Each row of a before or after table is a point. One or more steps were done to the points. Then noise was added and the rows were shuffled. The steps act on how far a point lies along the listed directions, d1 being the first. What was done? A step turns or swaps two directions, mirrors them in a line or flattens them onto one, adds a multiple of one to another, or multiplies one. Angles are multiples of 10 degrees, from the lower direction toward the higher: turns from -170 to 170, lines from 10 to 170 but not 90. Use the fewest steps. Two steps may share a direction if one is a turn and the other turns, adds or multiplies; they go together, in the order done. Otherwise the lowest direction goes first.
In the rows, zero is written as 128.

Directions:
(1): [112  68  90]
(2): [117 169  69]
(3): [198 121 110]
Before (14 x 3)
[[158 129 134]
 [ 88 132  42]
 [ 87 171 145]
 [143  99 110]
 [ 60 146  84]
 [174  62 144]
 [123 115 224]
 [ 59 150  57]
 [117 108 208]
 [114 129 160]
 [ 83 172  65]
 [126 126  95]
 [107  76 157]
 [130 111 161]]
After (14 x 3)
[[ 96 155 100]
 [155 164  61]
 [ 85 119 158]
 [146 114 143]
 [ 99 128 141]
 [144 116 136]
 [107 117 156]
 [147 135 109]
 [138  86 189]
 [142 175  53]
 [128 182  49]
 [ 63 109 185]
 [ 66 113 176]
 [111 174  65]]
Steps: multiply d1 by 0; turn d2 and d3 by 40 degrees

Directions:
(1): [ 94  92  65 129 121  78  57 124]
(2): [ 54 115 121 190 130 196 129 119]
(3): [105  75 218 103 121 122  91 104]
(4): [170  66 125 143 167 157 113 203]
(5): [ 76 101 108  62 182 123 182 131]
Before (9 x 8)
[[105 118 140 178 113 155  90 121]
 [126 162 139 135 103 132 187  93]
 [125 147 148 109 105  91 129 115]
 [165 187  97 165 122 141 168 122]
 [ 99 152  75 176 100 148 113 108]
 [107 150 152  99 117 125 149  82]
 [127 102 165 117 131 125 111 143]
 [160 180 117 171 100 159 160 114]
 [148 147 108 209  92 151  97 128]]
After (9 x 8)
[[162  56 174 117 170 162 127 179]
 [118 182 196 141  69 137 134  48]
 [119 112 116 191 131 171  98 152]
 [170  84 155 122 139 122 105 184]
 [ 59 143 146 146  81 130  92  58]
 [ 93 204 189 121  67 100 148   7]
 [107 178 148 193  63 122  97  65]
 [162 107 102 143 156 144 136 201]
 [130  99 196 131 115 142 160 117]]
Steps: turn d3 and d4 by 110 degrees; multiply d4 by 2.5

Directions:
(1): [ 80 104  75 147  84 165 110 181  85  58 118]
(2): [173 153 159 165 142 138  21 129  83 132 102]
(3): [146 114 163  59 144 192 128 204 109 162 164]
Before (12 x 11)
[[118 129 128 136 118 158 116 141 106  98 113]
 [152 131 142 115 152  67 189  54 184 177 117]
 [164 123 169  87 151 130 102 129 131 157 133]
 [125 131 125 102 121 151 144 161 110 124 132]
 [116  92 135  74 127 155 170 160 138 132 155]
 [119 126 122 152 117 123 133 113 111 106 131]
 [135 133 134 150 132 105 142 105 148 129 124]
 [104 117  82 175  91 114  93 119 107  86 126]
 [118 135  98 117 115 130 139 118 136 143 125]
 [149 139 153 121 147 120 130 113 156 146 134]
 [173 122 184  79 155 138 130 133 147 187 167]
 [133 114 138 116 120 164 112 182 115 151 146]]
After (12 x 11)
[[118 133 117 102 122 136 170 145 125 126 132]
 [124 101 141  72 123 183 166 203 134 169 169]
 [137 133 142 120 138 130 127 128 146 132 133]
 [136 139 131 174 125 101 116 100 134 113 113]
 [134 149  99 210 120  31 126   8 158 109  66]
 [129 132 134 161 121 119 113 103 108 111 126]
 [134 100 156  54 137 158 178 164 152 166 180]
 [ 94 100 104 122 113  99 193  94 164 107 129]
 [118 146  90 147 113 106 126  89 137 129 109]
 [130 128 143 109 129 167 130 154 112 123 128]
 [134 130 114 168 114 117  65 120  99 114 131]
 [144 100 164  38 145 171 139 182 128 159 160]]
Steps: multiply d1 by 0.4; turn d2 and d3 by 60 degrees; multiply d3 by 2.5

Directions:
(1): [176  63 119 188 123 133 152  80 107  82 141 131 180  37 138  99 180 164]
(2): [114 130  97  99  98 190  77 122 212  75 121  67  90 102 160 131 111 201]
(3): [166 136  54  85 142 121 134 179  44 158 163 116 136 103 210 145  87 167]
(4): [147 159  87  86  27  77 181 142 147 138 114 172 121 129  80  69 139 181]
(5): [241 114 164 179 106 115 138 174 134  97 167 108  46 163 115 155 118 128]
(6): [ 61 142 160 122  94 196 222 156  98 114 187 108  93 123 153 132 186 117]
Before (12 x 18)
[[122  76 127 170 177 172  78  63 156  94 124 108 188  91 142 138 158 137]
 [162 133 128 131 151 124 111 155 112 130 139 108 136 149 128 133  86 121]
 [209 165 122 120 113  96 148 189  98 176 144 138  84 179 116 150  92 111]
 [143 108 161 176 106 105 110 116 177 111 127 132  85 173  78 153 108 116]
 [ 95 140 185 130 129 134 179 141 117 137 142 142 128 150  93 124 148  98]
 [110 123 125 123 148  79  88  97 151 175  62 139 172 133  99 101 129  96]
 [ 67 104 131 138 203 204 121 120  79 122 143 128 182  96 180 166 128 118]
 [167 106 205 197 178  73 110 127 107 156 126 153 142 164  87 149 115  62]
 [124 128  92  92 115 122 178 183  84 151 170 152 127  90 152 112 127 147]
 [185 103 149 132 110  98 108 107 191 102  90 149 134 147  82 120 108 112]
 [186 109 141 154 109 109 128 137 140 113 156 102  89 136 153 155 120 151]
 [193 102 125 158 111 178 124 133 152  79 165 107  79 128 139 155 119 179]]
After (12 x 18)
[[ 78 123 139 140  98 147 102 104 204 102 118 112  91 155  96 148 111 139]
 [173  81 189 215 188 114  64  70 174 109 103 142 156 166  67 151 147  75]
 [145 118  60  88 120 114 167 178  65 152 172 148 148  63 174 109 118 171]
 [138 118 118 123 108 133  99 118 173 108 134  89 105 121 165 148 113 174]
 [188 101 117 154 117 173  99 120 173  78 146 106  88 126 134 150 108 187]
 [ 90 180  61  45  96 181 132 162 134 158 134  92 116 113 180 132 100 180]
 [  6 134 173 118 162 161  58  71 213 133  76 113 164 131 104 126 118 112]
 [ 72 123 156 123 125 160 164 106 134 117 129 132 159  99 112 107 160 132]
 [140 132 130  85 109 120 100 125 198 117  92 137 124 163 104 130  90 120]
 [100 144 142 113 144  81 111 126 137 193  80 139 140 171  97 113 126  70]
 [116  82 198 210 205 162 121  97 107 109 128 158 173 129 102 159 152  71]
 [110 143 127 111 140 155 109 143 136 122 131  96 133 143 128 130  96 126]]
Steps: turn d1 and d6 by -50 degrees; swap d2 and d5; add 1 times d4 to d3

Directions:
(1): [ 99 161 190 135 146 136 156  97 196  79  81  85 231 155 147  92 191 103
  97 105 135 162 185 119 109 163 121 121  48  72 111  95]
(2): [189 172 139 113 167 143 180  93 186 147 116 158  97 127  72  68 114 165
 113 101 154 193 203 115 106  64 137 188 166 192 192 122]
(3): [131 130 111 174 134 134 120  67 158 125 109 109  83 144 249 123 122  87
  92 132 114 187 102 141  60  95  75 133 175 175  33 157]
(4): [140 172  85 122 106 129 153 218 164 121 109  83  36  59 131 108 177 123
 149 151 169 205 150 145 172 192 180 114 137 105  72 116]
(5): [ 87  88 125 143 190  30 173 125 114 127 132 160  90  96 128  56 188  82
 119 185  65  54 190 114 159  87 136 146 115 143  90 131]
(6): [ 91 175 153 160 121 161 223  98 175 111 102 156  79 108 150 198 104 174
 130 184 186  48  96  93 121 114 132 187 107  70 121 160]
Before (14 x 32)
[[132 124 127 136 141 122 124 103 137 130 121 124 141 137 147 120 136 126
  114 102 120 154 140 123 111 120 123 136 128 132 136 123]
 [126 139  99 139  91 142 128 172 128 127 143 127  48  99 163 167 117 138
  140 156 155 134  89 140 147 148 138 126 153 114  93 140]
 [143 122 132 134 133 138 123 116 127 137 133 133 110 126 150 137 106 145
  125 111 126 128 107 123 102 120 110 136 136 152 133 142]
 [106 118 140 122 120 142 130 115 124 127 129 122 180 155 126 151 127 118
  134 128 142  96 118 124 130 142 115 104 112 109 144 116]
 [124 131 137 124 121 150 119 108 126 124 124 128 141 154 120 136 111 143
  119 105 117 140 111 122 110 102 120 123 135 147 138 135]
 [140 127 118 113 138 123 127 118 122 134 130 149 121 129 111 117 122 137
  131 125 108 117 147 125 128  97 139 140 146 152 130 123]
 [113 116 147 137 165  98 140 100 144 123 120 127 157 134 149  77 161 109
  106 128  88 115 157 128 107  87 118 133 124 144 122 128]
 [111 104 145 138 122 123 121 112 118 127 125 116 166 156 157 134 128 100
  122 121 107 120 131 135 106 119 103 111 116 129 114 126]
 [140 133 142 119 136 125 113 112 136 137 131 131 156 131  95 110 130 117
  122 114 120 135 147 133 122 114 134 145 123 135 151 109]
 [136 148 119 105 128 148 146 158 148 112 109 117 129 101  99 130 133 143
  138 115 150 136 148 132 134 136 151 123 122 113 151 112]
 [132 161 147 136 132 149 167 127 161 119 110 119 126 113 140 127 147 130
  125 136 149 154 144 125 125 130 142 142 122 112 106 132]
 [127 148 144 137 126 137 152 102 158 116 113 134 143 139 146 156 122 152
  118 128 152 116 131 112 117 117 131 150 103 107 122 125]
 [141 105 121 134 120 120 113 115  71 159 160 164  87 152 128 163  84 138
  135 140 120  99  96 132 118  76 109 149 178 166 142 158]
 [ 87 100 145 141  96 127  74 118 104 108 115 106 186 158 176 166 122  89
  106 128  90 117  87 132 113 162 103  75 102  96  91 126]]
After (14 x 32)
[[ 85  99 157 136 111 109  78 142  91 108 124  81 198 168 171 138 168  74
  118 125  96 138 121 146 126 174 110  82  85  85  74 122]
 [127 119 102 134 125 123 112 132 117 138 133 124 102 116 150 132 127 129
  127 116 121 150 117 130 125 132 133 132 149 137 128 129]
 [187 180 147 115 152 147 154  98 204 137  92 138 114 131  84  63 119 143
   91  82 139 251 215 120  95  90 135 155 158 187 177 109]
 [160 134 123 100 137 141 137 118 142 150 134 132 144 142  82 101 124 129
  128 106 148 159 163 127 132 116 129 122 154 164 176 102]
 [158 126 128 122 133 126 140 131 145 145 121 122 108 136 122  95 131 117
  124 114 128 183 174 136 108  99 127 129 155 175 135 116]
 [127 108 134 134 129 129 103 134 121 123 131 112 139 126 164 132 132 125
  124 104 114 133 105 133 111 156 110 109 110 130 113 129]
 [121 127 118 112 117 148 139 146 117 119 126 138 130 107 105 168 108 151
  142 134 142  77 113 123 130 124 139 126 125 107 153 127]
 [132 121 108 117 112 119  98 152 112 140 144 126 111 109 104 130 129 112
  140 136 122 125 112 141 144 141 147 128 136 127 123 116]
 [133 110 101 135 150  89 125 140 122 147 137 131  80 103 155  85 147 109
  125 140  91 131 138 143 123  91 127 126 174 175 103 142]
 [ 96 150 174 149 117 151 151  89 167  98 116 131 165 154 168 157 133 132
  107 130 147 102 119 115 101 124 109 146  88  86 122 125]
 [140 130 133 132 130 142 146 107 113 138 139 155 115 127 133 155 103 144
  135 137 127 104 102 122 119  90 124 146 153 146 132 155]
 [154 118 128 123 125 120 111 106 113 144 143 151 139 149 120 145  95 149
  122 111 121 120 124 123 116  94 123 138 139 158 152 128]
 [106 114 113 123 117 117 102 146 106 122 132 121 139 123 146 140 140 111
  135 139  96 101 119 137 140 145 139 105 123 112  83 121]
 [124 115 120 118 108 142  97 143 114 125 128 109 136 139 121 130 124 127
  131 105 115 156 109 135 131 129 129  98 135 138 118 126]]
Steps: turn d1 and d2 by 140 degrees; multiply d2 by 1.6; add 0.3 times d5 to d3; turn d4 and d6 by 90 degrees

Directions:
(1): [124 197  74  57  65 180  64 157 178 131 100 132 149 150 193 121 102 147
 122 173 160  88 189 144 141 143 140 162 152 112 165 142  59 131 178 170
 164  82 139 140 125 105 113 212  59 125 143 144 142  57 122  93 148  85
 102 109 162 127 228 200 170 161 144 183]
(2): [ 78 161 139 105 104  83 148 116 137 158  97 169  82 113 118 117 144 103
 113 113 103 185 146  85 140 151 114 123  54 146 140 180 100 111  96 143
 185  90 226  48  82 151 148 113  77  75 107 194 143 174  62 171 199 199
 118 134  85 103 134 148  95 249 104 122]
(3): [145  68  57 174 109 122 171 138 105 154 146 151 116 147 127  76 115 135
  62 166 144  59 111 174 108 166 165 190 133 169 138 112 111 173 158  80
 192 159 144 120 102  96 136  96 156 158 180 146  84  52  34 111 139 173
  28 176 103  81  62 140 131 107  55 161]
(4): [143 146 198 107  85  72  96 159 103 147  84 207 123 137 154 223 124 144
 110 116 145 110 100 211 100  52 206 109 101 135 204 120 113 102 102 193
 146 169 135 110 177  81  83  88 191 128 153  83  58  96 110 138 124 209
 154  97 181 143 154 112  87 151 146 138]
(5): [ 98 104 128  90 191  91  91  98  88  63 168  75  96 122 176 175 145 140
  94 125 124  59 118  97 161 158 139 158 142 114  95 187 113 131 182 155
 136 134  98 110 112 165  96 114 169  65  67 146 225  81  76 141 163 221
 206 121 200  87 129 163 116  48 118 145]
(6): [204  72  75 119 179 109  83  95 144 124  88 124 125 184 146 153 124 166
  89  83  79  97 159 101 121 157 129  98 188 162  45 117 204  87 136 163
 160 103 177 130 169  92  73 165  80 160 157  64 103 218  29  74 121 116
 154 148 146 114 111 124  90 180 167 139]
Before (11 x 64)
[[223 115  76  86 144 159  66 133 164 150  71 127 152 196 152 131 110 171
  113 136  92 117 178 114 115 138 151  86 187 149 105  75 162 103 121 172
  127  84 155 165 181  86  90 212  61 172 182  60  84 208  89  77 102  60
  125 138 128 139 166 123 105 220 180 138]
 [106 173 156 108 119 164 105 134 112 116 109 108 146 108 148 159 116 138
  157 136 156 130 132 146 125 112 126 128 142  75 171 113  93 131 125 138
   77 147  61 169 155 132 126 135 155 119 119 132 159  95 205 129  97  90
  151  98 168 141 163 132 149  64 152 137]
 [ 97 147 100 120 115 135 141 127 154 162  98 141 115 127 144  86 135 115
  111 140 131 152 133 112 133 138 124 151  70 105 149 154  83 153 108 133
  170 108 172 111 105 134 137 152  88 114 143 183 130 135 129 144 157 118
   96 143  96 107 139 153 140 193 136 142]
 [126 179 146 114  99 140 100 132 135 107 127 122 156 123 142 149 119 148
  142 138 135 135 138 145 144 110 132 117 157  91 170  98 117 145 134 156
   78 143  64 168 173 117 131 171 138 138 107  90 134  79 223 129  93  61
  144  85 145 161 187 101 166  78 169 132]
 [111 156 109 110 136 157  85 103 137 105 123  98 129 118 169 151 134 141
  132 146 137 103 161 103 159 135 125 130 148 103 109 130 121 116 172 176
  106 104 107 148 112 154 120 163  79 108 112 134 184 107 155 125 131  85
  159  97 147 141 174 167 149 125 149 133]
 [142  85  80 128 147 122  99 101 126 112 143 114 114 143 157 105 140 124
   82 153 137  47 150 120 141 172 152 175 160 135 113 154 109 184 178 110
  176 128 124  88 121 138 119 136 137 128 127 123 166  85  58 114 172 156
  117 133 153  92 126 160 149 110 102 164]
 [146  85  79 150 188 133 140  93 134  87 148  88 136 140 135 109 131 143
  126 116  96  98 158  91 142 180 106 142 160 135  62 139 175 133 156 102
  113 109 115 119 111 136 122 143 110 138 118 111 155 152  92 113 135 109
  149 139 130  93 104 139 114  97 112 137]
 [ 75 151 178 102 110 120 125 134 103 127 169 130 124 107 115 167 139 134
  140 140 164 118 107 148 158 121 171 131 121 104 156 135  98 151 137 136
   80 137  72 139 122 150 119 109 209  79  96 157 148  81 206 144 124 148
  171  88 167 140 139 130 110  75 120 137]
 [151 112  67 108 166 143  96 106 139 130  98 101 119 146 165 112 131 141
  100 125  96 106 167  86 127 179 116 142 167 148  80 139 144 106 169 129
  156 105 164 117 101 113 109 158  85 121 143 143 149 133  53 108 163 134
  137 133 153  92 138 162 110 187 121 144]
 [158 180 142  81 122 113  70 126 170 163  38 175 115 162 171 177 120 143
  129  87 104 176 165 125  98 115 132  78 125 143 125 130 152  81  98 192
  130 106 192 108 170 100  71 165  62 143 151 103  76 211 105 108 130 107
  171  99 139 151 189 144  89 226 184 117]
 [167 171  81  87 118 164  72 142 192 143  95 125 147 173 166 134  99 142
  128 116 109 123 205 113 143 148 114 128 168 128 108 129 151  80 116 170
  139  60 175 145 154 106 112 240  16 173 169  98 111 173  80  52 121  43
  124 115 143 129 195 147 134 223 177 148]]
After (11 x 64)
[[127 118 156 134  88  95 142 135 101 176 124 191 119 142  99 169 131 147
  104 127 149 112  93 189 120 120 202 119 124 149 158  99 132 134 115 136
  133 153 122 120 142  96 106  91 208 128 156 125  53 117 133 123 119 162
  116 114 142 136 104 105  78 138 112 144]
 [117  93 148 166 134  45 169  97  76 129 131 163  87 124 109 142 150 136
   72 109 101 133 101 136 134 145 150 128  94 150 142 125 147 148 108 132
  152 171 137  86 133 123 142  71 181 113 113 126 113 116  79 170 148 215
  122 132  96 103  74  72 100 121  92 117]
 [ 98 114 115 169 115 120 165 108 111 151 122 153 108 110 115 105 138 112
   98 148 130 129 126 127 137 148 142 145  92 140 132 122 125 136 136 126
  151 124 158 100  76 150 157  90 107 114 144 172 122 106 100 157 153 149
   77 135  71 118  93 141 122 165  81 121]
 [137  77  64 113 219 131 130  82 122 109 149  55  96 148 125  76 142 136
  100 138  72 128 154  24 158 212  98 121 145 143  49 146 147 137 142 103
  130  81 154 118  92 172 138 160  75  97 100 152 203 209  46 133 160 136
  136 170  95  83  94 138  99 166 106 115]
 [133 152 150 139 109 139 123 112 160 154 110 142 140 113  96  94 144  90
  163 122 130 187 156 105 130 121 104  98 111 110 140 122 132 159  93 110
  120 106 156  90 134 149 157 142  94 146 128 120 128 191 173 135 149  71
  123 109  89 157 156 114 148 194 148 110]
 [149 104  37 103 178 129  97  88 145 129 103 104  88 173 187 111 117 152
   66 123 105  84 164  88 126 218 117 162 160 161  55 161 140 132 176 130
  174 105 177  98 110 132  78 159  68 127 136 155 151 143   6  89 159 148
  128 153 131  73 122 192 116 142 106 155]
 [123 150  85 127 140 179 136 116 159 144 113  96 132 120 129  68 134 108
  144 140 108 170 169  74 129 168  75 136 143 132 108 131 128 120 138  95
  121  97 157 122  80 136 154 159  70 119 131 168 153 142 132 131 155  76
  110 130 106 122 150 149 133 194 114 118]
 [113 110 154 157 135  91 163 118  70 148 102 166  95 113 118 149 129 127
   97 112 128 132  96 152  99 131 146 131  92 134 157 118 119 136  96 118
  146 172 141 110 138 112 122  52 185 116 148 142 107 127  89 153 129 198
  107 136 127  97  73 102  89 122  96 128]
 [ 85 127  75 130 167 117 148 103 137 127 167  85  89 128 136  84 135 101
  101 122  90 132 166  50 167 207  82 168 110 138  76 186 136 114 122 107
  161  76 195  84  66 179 160 163  50  99 109 191 200 164  22 119 182 151
  121 150 100  68 107 153 125 178  85 128]
 [118 123 107 167 138 165 182 119 147 112 152 104 155 108 107  75 126 116
  165 139 118 151 153 109 138 153  91 143 125 113 112 126 145 152 122  70
   85 114  96 124  93 147 171 131 113 144 125 141 139 142 171 138 127  69
  112 138  92 129 118 129 141 103  99 122]
 [ 93 162 115  82 118 133 100 133 149 139  94 127 122 128 166 119 135 125
  120 144 140 132 134 124 137 121 139 154  83  83 163 164  66 140 122 162
  156 104 150 128 122 139 117 165  99 106 134 169 150 110 155 141 157 121
  132 126 141 115 176 168 143 164 155 150]]
Steps: swap d1 and d2; multiply d5 by 0.7; turn d3 and d5 by -160 degrees; turn d4 and d6 by 60 degrees
